Each row is a point. A path goes straight from each point to the next, and from the last back to the first. The post is the endless flat space through its rows: a point in 2 columns, a line in 3, a plane in 4, and so on, so that a path can go around it. Count how often the path circles the post. Going back the other way cancels.
(in the rows, 128 means zero)

Post, 2 rows:
[[113 154  93]
 [141  89 164]]
Path, 10 rows:
[[157 146 140]
 [114 179 191]
 [ 86 121 221]
 [155 193 152]
 [204 147 156]
 [159 132  58]
 [104 127  64]
 [102  83 102]
 [163  55  83]
 [201 116  89]]
Times around: 0

Post, 8 rows:
[[144 154 177 171 249  89  20  27 160]
 [155 132  85 151  71 148  58 149 186]
 [115 172 157 167 153   7  65 116  73]
 [ 87 149 229  87  76  94 180  43  59]
 [123 130  82 182 145 143 107 187 121]
 [130 125  86 146 107  77 140 184 180]
 [119 137 173 113 151 119 102 178 194]
 [118 141 110  71 144 142 125 139  90]]
Path, 22 rows:
[[ 88 160  84 104  93  92  79 142 104]
 [ 59 103 152 156  80  99  96 147 121]
 [117 134 192 121 112  50  75 136 125]
 [175 152 117 100 112  66  46 127  96]
 [170 185 196 110 158  67  79  71  65]
 [172 137  81 112 110 101  50 160 126]
 [119  73 129 190 120 116  90 142 177]
 [ 97  66 163 138 167  75 153 145 161]
 [187 129 155 124 207  56  97 120 140]
 [176 153 122 139 108 140 125 114  82]
 [178 139 161 115 165  59 138 117 100]
 [147 102 172 142 140  52  56 149 109]
 [116 114 151 161  67 161  90 136 159]
 [ 93 158 140  93 100 102  85 114 139]
 [128 171 109 178 121  69  85 142 168]
 [153 149 117 125 188 179 113  64 204]
 [ 67 192 182 121 122 112 101 113 127]
 [101 135 145 154 234 132  66 103 163]
 [ 90  73 128 159 144  66 103 136 122]
 [ 80 138 144 164 132 115 103 119 106]
 [ 90 174  66 131 150 162  99 171 105]
 [116 193 153 104 137 111  78 101  77]]
Times around: 0

Post:
[[149  23 162 130 126 143 237 158 177  46  74  60 118 118 133 115 137  74]
 [117 129 107 108 116 181 120 140 124 122 164 136 155 173 174 178 152 139]
 [ 76  87 119 125 119 188 137 157  89  95 107 159  54  83 102  98 197 129]
 [172 160 168  59 106  86 139 145 174 180 133 143  97 175 168 138 109 124]
 [100 114 124  86 172 157 116 156 232 142 135 154  99 123  44  99  91 165]
 [ 90  92  58 162 149 144 149 151 159 158 190 184 164  84 145 125 132 184]
 [ 71 109 115 201 127 210 160 143 128 137 116 249  78 194  53 131 116 117]
 [159 165 100 231 155 121  95 192 122 175 139 154  87 119 137 115 120  66]
 [ 78  64 170 118  96 162 132 155 129 132 144 157 127 151  58 160  83  75]
 [107  90 136 116 184 118 142  87 189 132 106 140  84 112 120 168 149 131]
 [ 91 130 105  64 201 150 146 166 167 173  90 134  71  71 149 157 110 118]
 [163  89 133  91  96 136 113 178 171 111 102 150 125 139 224 119 151  46]
 [163 107 141 162  98 178 194 112 225 128 131 124 178  73 168  82 159  47]
 [110  99 121  84  74 131 109 158 174 183 117 121 202 154 132 147 139 135]
 [142 131 126  54 150  98 110  94 120 181 104 119 127 136 121 132  69 118]
 [167  77  80  66 103 129 181 128 203  93 129 143  67 113  37 152 166 116]
 [162 202 145 124  93 129 108  72 169 141  99 206  91  89 129 150  47 162]]
Path (21 x 18):
[[133  68 100 126 101 158  51  95 100 123  96 108 117 112 133 192 114 102]
 [184 102 106 100 120 127 154 122 135 170  74 142  77 149 116 163 125  92]
 [103  81  80 116 148 160 125 149 138 117 190 139  71 180 163 166 146 147]
 [131 171 145 149 100 123 149 103 179 128 143 166  89 147 138 148  88 182]
 [163 138  88  73 109 124 137 190 133 116  89  83 143 110 136 138  89  91]
 [ 92 150 137 152 186 167 177 151 161 146 129 131  99 111 104 183 178 157]
 [117  86 145 134 178 175 152 140 143 129 173 111 114  82 115 148 180 117]
 [175 124  90 111 122 164 129 117 126 182 102 164 153 169 173 138  99  97]
 [130  36 110 126  62  91 126 121 134 126 197 139 144 139 131 131 141 135]
 [ 91 190 131  86 139 197 141 142 152 179 116 164  85 101 151 105  80 101]
 [112 146 184 114  32 159 144 149 115 131 120 126  68 105 162 128 107 124]
 [156  92 157 105 103 190 111 115 166 133 128  99 131 111 178 179 132  35]
 [170 103 116 101 172 173 168 165 142 160 110 140 101 160  85  87  88 144]
 [170  75 125 112 155 100 112 138 181 117 107 181 140 161  85 136 138 147]
 [122 101 113  99 165  94 148 124 171 141 179 194 114 143 111 111 167  92]
 [153  69  67  64 120 112  85 154 179 103 146 188 164 134 127 154  88  81]
 [ 75 102  82 124 138 162 110 150 193 123  95  93 181  89 135 198 164 124]
 [ 79  87 111 100  93 159 169 159 176 133 120 156 121 176 131 111  60  86]
 [ 85 133 127 122 112 124 167  96 160  95  68 117  99 147 100  87 156 170]
 [ 94 124 108 145 152 137 174  98 156 144 163 162 131 138 133 149 135 109]
 [ 69 161 121 133 133 188 168 125 178 183 144 119 122  96 111 146 112 141]]
Times around: 0

Post, 17 rows:
[[ 86 137 103 117 126 175 194 133 163 122  81 107  91 121 109 122 109 161]
 [103 132 198 131 136  38 102 137 137 174 116 116 118 137 134 145 143 116]
 [117  79 130 151 152  70 146 135 155 176 131 151  70 188 120 137 126 134]
 [ 66 114  83 104 107 120 156 124 102 114 125 167  55  79 149 149 156 154]
 [115 129 150 115  57 117 114 145  87 136 164 129  84 150 104 113 146 176]
 [139  79 152 141 156 149 129 131 177 145  65  99 132 198 146 160 203 135]
 [142 107 185 134 121 160 110 186 120  79 123 142 125 170 151 153 126 164]
 [126 148 138 136  86 141 138 138 131 137 131 137 161 139 108 181 132 186]
 [120 155 105 100 112 155 174 147 156 208 144  85 170  65 189 142 104 184]
 [107 154 106 129 128 159 166 171 161 170  57 103 179 134 177 128 148  69]
 [ 98 117 117  68 118 108 114 158 103 152 127 132 131 112 106 125 154 178]
 [129 169  65 100 140 178 186  84 131 111 111 148 122 154 121  99 112 200]
 [117 154 141 130 158 190 128 158 103 172  93 108 143 117 120 155 129 103]
 [104 115 134 179 139  87 144 128  93 101 134  88  70 204  76 120 165 126]
 [151 108  89 158 161 111 182  94 153 132 144 138 166 151  95  44 137 159]
 [175 106 102 148 165 108  99 154 151 139  97 123 105 164 103 114 138 152]
 [124 120 152 149 101 132 102 131 143 152 147  65 147 148 152 166  49 101]]
Path:
[[ 95 115 127 135 147 119 123  56 163 179 104 116 187 160  60 161 247 104]
 [197 100 131  91 121  98 157 187 188 172 121 134 144 160 174 118 178 219]
 [158 124 102  73  74 113 118 164 143 161  84 114  56  96 157 137 113 188]
 [136 104 165 148  70 135 139 177 128  71 120 134 164 239  90 106 147 190]
 [193  90  75  99 114 152  58 221 116 136  83  66  81 143 171 111 157 188]
 [ 78 114 124 127  95  83  98 149 156 176  78 149 159 162  77 226 149 172]
 [106  69 150 152 148  52 196  89 204  80 191 185 164 131 106   7 177 185]
 [126 132 155  93  98 168 189 203 165 178 139  87 101 133 186 147  98 158]
 [181 102 100  90 105  65 121 166 153 174  91 125 123 199 167 127 143 155]
 [107 129 100 132 170 122 146 147 124 157  25 184  53  86 137 147 165 182]
 [135 116 105 112 154 119 100 202 135 127  91 116 106  89 134  48 110 163]
 [101 148 130 177 133 114 133 105  67 149 172  99 133 145  99 147  95 120]
 [130 161 155 106 105 162 102 127 113 177 151 129 182 161 142  72 113 138]
 [130 113 228 105  87 141 136 142 182 164 172 131 148 175 124 113 152 198]
 [159  93  62  86 102 140 135 142 167 136 125 123 118 161 203 170 127 116]
 [100 138 156 141 132 142 182  76  85 169 107 188 161 135  72 155 108 106]
 [135 135 167 129 169 191 175 175  88 157  67 104  80 144 173  16 101 102]
 [107 112  95 209 150  75 180 128 148 135 132  58 154 174 104 163 135 184]
 [111 101 152 170 155 159 129  88 110  99 129 205  49 115 137 114 169 119]
 [143 148  84 110 118  79 141 113 186 117 127 154  88 138 138 131 113 193]
 [135 131  40 135  94 205 216  58 192 100  97 138  97 159 132 162  56 143]
 [103 115 155 101  96 142 150 129 118 179 139 135 151  99 187 184  93 178]
 [ 86 124 153 140 145 102 134  93 177 141  68 168 179 155  95 186 113 125]
 [ 95 146 180 143 178 123 137 118 116 105  64 200 141 155  65 104 212 106]
 [128 176  72 119  83 109 176 121 203 109 101 168 116 153 165 124 116 157]
 [119 181 113  72 113 182 141  85 139  88  10 206  64 175  91 210 165 151]
 [ 97  91  98 138  99  86 144 155 110 122 109  26  95  92 163 143 114  94]
 [106 133 143 145 107 138  84 174 122  66  52  99  66 187  85 107 106 168]
 [ 78 131 140 230 115 127 205  93 145 147 144 122 104 139  98 206 169 172]]
Times around: 5
